Each row of a before or after table is a point. One or more steps were done to the points. Then noise was added and the rows were shuffled. The steps act on columns, c1 being the first. Write out the steps. A step turns or swaps two columns, mirrors them in a line or flattens them onto one, adds a multiple of one to another, or multiplies or shifts one. Angles are multiples of 10 degrees, from the lower column toward the higher: turns from -170 to 170, lines from 10 to 170 but not 90. Use the fewest steps. Two steps may share a column if one is a turn and the other turns, adds or multiplies; they go together, in the order done. Otherwise the lowest column goes first.

Before:
array([[-0.07,  0.58],
       [ 0.26,  0.09],
       [-0.69, -0.28],
       [-0.14, -0.48],
       [-0.16, -0.54],
       [ 0.72,  0.79],
       [ 0.00,  0.41],
       [ 0.03, -0.21],
       [-0.08,  0.10]])
After, 9 rows:
array([[-0.31, -0.70],
       [-0.56, -0.12],
       [-0.49, -0.11],
       [ 0.09, -0.02],
       [ 0.17,  0.23],
       [ 0.37,  0.04],
       [-0.17,  0.07],
       [ 0.61, -0.03],
       [ 0.78,  0.73]])
Steps: swap c1 and c2

Before, 12 rows:
array([[-0.77, -0.17,  0.67, -0.08,  0.38, -0.15,  0.47, -0.39],
       [ 0.36,  0.07, -0.08,  0.05, -2.28,  0.05,  0.19, -0.29],
       [ 0.42, -0.22, -0.17, -0.54,  0.29,  0.55, -0.23, -0.15],
       [ 0.29, -0.14, -0.14,  0.22,  0.44, -0.08,  0.13, -0.07],
       [ 0.44,  0.34, -0.02, -0.49,  0.05, -0.31,  0.43, -0.02],
       [-0.63,  0.39, -0.13, -0.05,  0.27,  0.35, -0.30,  0.04],
       [-0.38, -0.25,  0.07,  0.16,  0.52, -0.41, -0.10, -0.32],
       [ 0.41,  0.15, -0.15,  0.19,  0.57,  0.45,  0.02,  0.15],
       [ 0.08,  0.06, -0.12,  0.00,  0.27, -0.38, -0.24, -0.67],
       [-0.10, -0.04,  1.04,  0.08,  0.39, -0.22, -0.24,  0.04],
       [-0.25, -0.37,  0.26, -0.11, -0.94, -0.40,  0.12,  0.25],
       [ 0.38,  0.16, -0.15, -0.06,  0.12, -0.43, -0.05,  0.24]])
After:
array([[-0.14,  0.11,  1.08, -0.06, -0.31, -0.34, -0.18,  0.05],
       [ 0.32, -0.26, -1.53,  0.16, -1.70,  0.19, -0.03,  0.26],
       [ 0.12, -0.46, -0.05,  0.57,  0.37, -0.15,  0.56, -0.31],
       [-0.42,  0.16,  0.43,  0.17,  0.40, -0.15, -0.42,  0.26],
       [-0.53, -0.07, -0.42, -0.19, -0.77,  0.14, -0.41, -0.35],
       [ 0.06,  0.80,  0.12, -0.06,  0.35, -0.32,  0.42,  0.00],
       [-0.40,  0.50,  0.65,  0.36, -0.26,  0.42, -0.15,  0.11],
       [ 0.05,  0.07,  0.04,  0.48,  0.35, -0.23, -0.31,  0.38],
       [ 0.06, -0.24,  0.18, -0.14,  0.42,  0.17,  0.00,  0.31],
       [ 0.32, -0.29,  0.04, -0.10,  0.17,  0.03, -0.46, -0.19],
       [ 0.45, -0.23, -0.07,  0.39,  0.01,  0.48, -0.31, -0.45],
       [ 0.39, -0.30,  0.15, -0.26,  0.58,  0.05,  0.57,  0.12]])
Steps: turn c1 and c2 by -60 degrees; turn c3 and c5 by -40 degrees; turn c4 and c8 by 130 degrees; swap c6 and c7

Before (11 x 12):
array([[-0.15, -0.18, -0.49,  0.52,  0.30,  0.13, -0.89,  0.64, -0.07,
         0.24, -0.35,  0.35],
       [ 0.28, -0.34, -0.08, -0.30,  0.02, -0.75, -0.06,  0.14, -0.20,
         0.00, -0.20, -1.41],
       [-0.24,  0.12,  0.75,  0.43,  0.06, -0.33,  0.15,  0.14,  0.14,
         0.18, -0.28,  0.12],
       [ 1.60, -0.05,  1.04,  0.47,  0.56,  0.06,  0.00, -0.01, -0.03,
         0.25, -0.36,  0.11],
       [-0.04, -0.31, -0.11,  0.55,  0.25,  0.06,  0.31,  0.23,  0.25,
        -0.70, -0.21,  0.33],
       [-0.31, -0.36, -0.16,  0.09,  0.00,  0.33,  0.20,  0.25, -0.31,
         0.23, -0.39, -0.92],
       [-0.15, -0.32, -0.40, -1.71,  0.15,  0.32,  0.22,  0.27,  0.15,
         0.29, -0.19, -0.11],
       [-0.02, -0.03, -0.17,  0.34, -0.18, -0.17,  0.20,  0.10, -0.48,
        -0.38,  0.07,  0.01],
       [-0.04, -0.02, -0.35,  0.27,  0.79, -0.01,  0.23,  0.00, -0.31,
        -0.15,  0.09, -0.95],
       [-0.33, -0.59, -0.33, -0.67,  0.48,  0.03, -0.74,  0.21, -0.45,
        -0.53, -0.45,  0.21],
       [-0.26, -0.60, -0.15,  0.35,  0.25, -0.20, -0.01,  0.81, -0.35,
        -0.13,  0.14,  0.20]])
After (11 x 12):
array([[ 0.28, -0.34, -0.43, -0.29,  0.02, -0.04, -0.06,  0.15,  1.07,
         0.01, -0.32, -0.86],
       [-0.34, -0.59,  0.50, -0.65,  0.47,  0.33, -0.74,  0.20,  0.20,
         0.52, -0.28,  0.23],
       [-0.03, -0.31,  0.14,  0.55,  0.25,  0.17,  0.32,  0.23, -0.41,
         0.71, -0.12,  0.03],
       [-0.24,  0.12, -0.66,  0.44,  0.04,  0.13,  0.15,  0.13, -0.19,
        -0.19, -0.29,  0.36],
       [-0.34, -0.35, -0.12,  0.10,  0.02,  0.38,  0.21,  0.25,  0.82,
        -0.24, -0.15, -0.54],
       [-0.15, -0.18,  0.58,  0.52,  0.30,  0.31, -0.88,  0.64, -0.16,
        -0.24, -0.19,  0.03],
       [-0.05, -0.03,  0.02,  0.27,  0.78, -0.06,  0.24,  0.02,  0.85,
         0.13,  0.07, -0.63],
       [-0.03, -0.03,  0.31,  0.35, -0.18, -0.10,  0.21,  0.12,  0.35,
         0.37, -0.01,  0.20],
       [-0.14, -0.32,  0.26, -1.71,  0.15,  0.22,  0.24,  0.27, -0.06,
        -0.29, -0.04, -0.34],
       [ 1.59, -0.04, -0.86,  0.47,  0.56,  0.29,  0.01, -0.01, -0.05,
        -0.24, -0.22,  0.60],
       [-0.25, -0.61,  0.33,  0.35,  0.25, -0.15, -0.02,  0.82,  0.13,
         0.13,  0.04,  0.25]])
Steps: turn c9 and c12 by 140 degrees; turn c3 and c12 by 150 degrees; multiply c6 by 0.4; turn c6 and c11 by 50 degrees; multiply c10 by -1
